Each row of a before or after table is a point. The points were changed in one or more steps. Then noise was added and the rows were shuffled. The steps act on columns, c1 being the first. Name the steps. A step turns or swaps two columns, mirrors them in a line or flattens them onto one, adds a multiple of one to another, or multiplies or shifts one. Angles are multiples of 10 degrees, from the lower column toward the higher: turns from -170 to 170, lines from 10 to 170 but not 90. Use the fewest steps. Two steps may share a column if one is a turn and the other turns, adds or multiplies; they go together, in the order done. Otherwise the lowest column goes first.

Before, 12 rows:
array([[ 24,  11],
       [-17,   3],
       [-36,  38],
       [ -2,  -3],
       [ 13, -10],
       [  2,  24],
       [ 12,   7],
       [  8,  10],
       [  1,  -6],
       [-31,  51],
       [-43,   8],
       [ 36,  31]])
After, 12 rows:
array([[-44,  21],
       [  3,  22],
       [-32,  59],
       [-16,   9],
       [  2,  -8],
       [ -1,  -2],
       [ 15,   5],
       [-32,  51],
       [ 24,   3],
       [ 12, -12],
       [ 38,  21],
       [  9,  10]])
Steps: add -0.3 times c1 to c2

Before (12 x 4):
array([[ 15, -24,   7,  -1],
       [  3,   1,  -2, -18],
       [ -4, -16, -11,  35],
       [-14,   8,  37, -17],
       [-15,   6,   0, -10],
       [-12,  -4,  -9,  -9],
       [ -3,   8, -13,  60],
       [ -8, -17,  18,  -9],
       [ -2,  -3, -10, -11],
       [  3, -31, -13, -17],
       [  7,   9,  -5, -17],
       [-19,   4,  -6,   4]])
After:
array([[  0,  -4,   4,  -1],
       [ 12,  12, -21,   8],
       [ 28,  -1,   7,  -2],
       [ -2,  12,  -5,   3],
       [ -4, -10,   1,   0],
       [-14,  13,  -6,   2],
       [-14,   7,  38, -15],
       [-12,  10,   4,  -1],
       [ 29,  12,  -6,   2],
       [ -8,  -1, -31,  11],
       [  1,   3,  -5,   2],
       [ 11,  16,  19,  -7]])
Steps: mirror c1 and c2 in the line at 150 degrees; flatten c3 and c4 onto the line at 160 degrees

Before:
array([[ -1, -12, -17, -10,  25,  20,  23, -14],
       [  0,  24,  -2,  29, -45,   7, -26, -10],
       [  0,   8,   2,  14,  24,  25,  18,  16],
       [ 16,  22,  -9,   2,  33,   8,   7, -13],
       [ 23,  -8, -18,  10, -13,   0, -33,   8],
       [  8,  34, -32,  31, -60, -14, -19,  13],
       [ 21,  18,  15, -17,  16,  26,  38,   0],
       [-17,  19, -25, -30,  13,  43, -24,  16]])
After, 8 rows:
array([[  3,  -8, -16,  -9,  27,  21, -21, -13],
       [  7,  35, -28,  33, -60, -14,  19,  16],
       [ 17,  23,  -9,   0,  31,   7,  -8, -10],
       [  0,   7,   2,  16,  23,  25, -18,  16],
       [-21,  19, -24, -33,  13,  38,  24,   9],
       [  3,  23,  -2,  30, -46,   8,  30, -10],
       [ 22,  17,  15, -18,  16,  26, -35,   1],
       [ 19,  -7, -19,   9, -13,   2,  33,  12]])
Steps: turn c1 and c8 by 10 degrees; multiply c7 by -1

Before, 13 rows:
array([[ 21,  -9, -39,  17, -40, -44,  31,  -1,  12,  42,  16,  -3],
       [  1, -40, -30, -14, -25, -19,  -5,  -5,  28,  14,  20,   6],
       [  0,   3,   2, -14,  -1,  18,  -6, -10,  -7,   7, -12,  -9],
       [ 16,   6,  -7, -10,   1, -16,  25,  37,   5, -12,  -4, -28],
       [ 13, -10,  -9,   4, -20, -26, -16,   6,  37,  21,   1,  46],
       [ -3,  21, -22,  -8, -43, -32, -37, -10, -25,  -3,  12,   3],
       [ -4,   8,   5,  13,   5,  13, -33,  19,  -2,  15,  26,  29],
       [-14,  28, -21,  17,  25,  14, -37,   1,  11,  10,  -4, -26],
       [ -7,  24,  -4, -13, -56, -11,   1,  13,  17,  19,  16,  -3],
       [-12,   2, -40,  33,  -8,   1,  -7,  32, -19,   3, -19, -12],
       [ 20,  13, -14,  -2, -15,  28, -39,  -2, -14, -21,  -4, -36],
       [ 25,  -7, -57,  -9,  14,  -5,   1,  44,   1,   9,   0,  60],
       [-22,  21, -24,  42, -20, -17,  18, -12,  33,   1,  19,  -6]])
After (13 x 12):
array([[ 25,  -7, -57, -10,  14,  -4,   3,  31,  -1,   8,  -1,  60],
       [ -1,   4,   2, -13,   0,  17,  -5,  -7,   6,   9, -11, -10],
       [  1, -41, -30, -15, -26, -19,  -3,  -2, -30,  14,  18,   5],
       [ 17,   6,  -7,  -8,   1, -15,  25,  25,  -5, -12,  -4, -29],
       [ -8,  25,  -4, -13, -56, -10,   1,   8, -16,  20,  15,  -4],
       [ 14, -12,  -9,   5, -21, -25, -15,   4, -36,  22,   3,  47],
       [ 20,  -9, -39,  16, -40, -44,  32,   1, -11,  43,  14,  -3],
       [-15,  27, -21,  16,  25,  15, -38,   1, -10,  10,  -4, -26],
       [-21,  21, -25,  42, -21, -17,  19,  -7, -33,   2,  19,  -6],
       [-11,   1, -40,  34,  -6,   1,  -7,  23,  18,   2, -20, -12],
       [ 20,  13, -13,  -3, -15,  28, -40,  -3,  15, -20,  -3, -36],
       [ -4,   6,   7,  13,   4,  12, -32,  13,   2,  15,  27,  30],
       [ -2,  20, -21,  -9, -43, -33, -36,  -8,  26,  -4,  12,   3]])
Steps: multiply c8 by 0.7; multiply c9 by -1

Before, 14 rows:
array([[ -7, -17, -10,  10, -17, -18,  -1,   0, -10,  13,  -5,  -4,  11,
        -23, -14,  -4,   7,  -3],
       [ -9,   8, -32,  -9,   0, -12,  -4,  -9,  13,   5,   6,  -2,   7,
         -5,  -2,  25,   7,   0],
       [ -5, -55, -33,  11,  19,   9,  17, -40, -27,   2, -24,  15,  17,
         42, -13, -14,  20,  -8],
       [ 11,  11, -21,  -3,  -8,  -6,  -3, -18, -19,  15, -24,   5,  -4,
        -23, -10,  22,  -1,  18],
       [-13,   6,  31,  -4,   7,  60,  -2,  -5, -27,  -1,   2, -24,   7,
          2,  31,  -5,  -6,   7],
       [ -7, -50, -16, -14,  -1,   7,  16, -46, -17, -24,  -8, -10,  -5,
         29,  -6, -29,  14,   6],
       [ -4,   6,  46,   7,  20,  31, -25, -26, -23,  -5,  15, -24,  12,
          2,  15,  12, -26,  14],
       [ -4,   6,  21,   3,  16,  39,  -9, -25, -23,  23,  20, -18,  -6,
         -3,  32, -18, -36,   6],
       [  5, -26, -15,  -8,  -7,   7, -10, -40, -31,  -4,  -2,  16,  14,
         37,   4, -24,  27,  -3],
       [ 11,   4, -13,  15, -13,  -8,  17, -14,  -4,  20, -10,  -6,  13,
         19, -12,  -2,   5,  23],
       [-11, -21,  26,   0,  -3,  22, -17, -21, -18,  10,   1, -30, -20,
         18,  33,  10,  -2,  -7],
       [ 22,  -5,   4,  -7,   7, -11,  15, -10,   9,  21, -10,  10,   7,
        -16,  -1,   4,  14,   7],
       [-34,   2,  39, -13,  15,  31, -16, -17, -21,  18,   3, -10, -10,
         13,   9,  -9, -10,  16],
       [  0,  -7,  -7,  -6, -21,  -1,  18, -23, -10,  23,   7,  18,  20,
         -9,  -2,  28,  -6,  17]])
After (14 x 18):
array([[ -5, -54,  35,  -5,  18,  11,   0,  39,  21,   2, -24,  19, -12,
         44, -12,  16,  20,  -9],
       [  0,  -7,  11,  -5, -20,   1,  -1,  24,  21,  23,   8,   3, -19,
        -10,  -2, -30,  -6,  17],
       [ -8, -16,  12, -10, -17, -17,  -1,   1,   1,  14,  -4,  10,  -9,
        -22, -13,   6,   7,  -4],
       [-14,   6, -30,   5,   8,  59,   0,   5, -13,  -1,   2,  34, -12,
          4,  31,   5,  -5,   8],
       [ -7, -50,  14,  22,  -2,   7,   0,  46,  -4, -25,  -9,  20,   8,
         30,  -5,  22,  14,   7],
       [ -3,   6, -44, -10,  20,  31,   0,  26, -14,  -6,  15,  30, -21,
          2,  15,  -8, -26,  14],
       [-10,   8,  33,  -1,   0, -13,  -2,   8,  -7,   6,   6, -12,  -1,
         -6,  -3, -27,   7,  -1],
       [-11, -20, -30,  -4,  -4,  23,   1,  20, -23,   9,   0,  26,  17,
         18,  33,  -9,  -2,  -8],
       [ 11,  10,  20,  -1,  -7,  -5,  -1,  17,  11,  15, -22,  16,   8,
        -23, -11, -22,  -1,  16],
       [ 21,  -5,  -3,   3,   7, -11,   0,  10,   5,  21,  -9, -12,  -6,
        -15,  -2,  -6,  15,   8],
       [ -4,   7, -22,   2,  19,  39,   1,  25,  -8,  23,  20,  28,   4,
         -3,  32,  19, -36,   6],
       [  5, -26,  18,  17,  -8,   7,  -2,  42,  26,  -6,  -2,  24, -11,
         37,   5,  20,  26,  -4],
       [ 11,   4,  16, -11, -11,  -9,   0,  13,  -2,  20, -11,   7, -10,
         21, -12,   6,   4,  23],
       [-34,   2, -41,  17,  15,  31,  -1,  17,  -3,  17,   3,  23,   3,
         13,   7,   2, -10,  16]])
Steps: turn c3 and c13 by -170 degrees; turn c4 and c16 by 160 degrees; multiply c7 by 0; multiply c8 by -1; turn c9 and c12 by -110 degrees
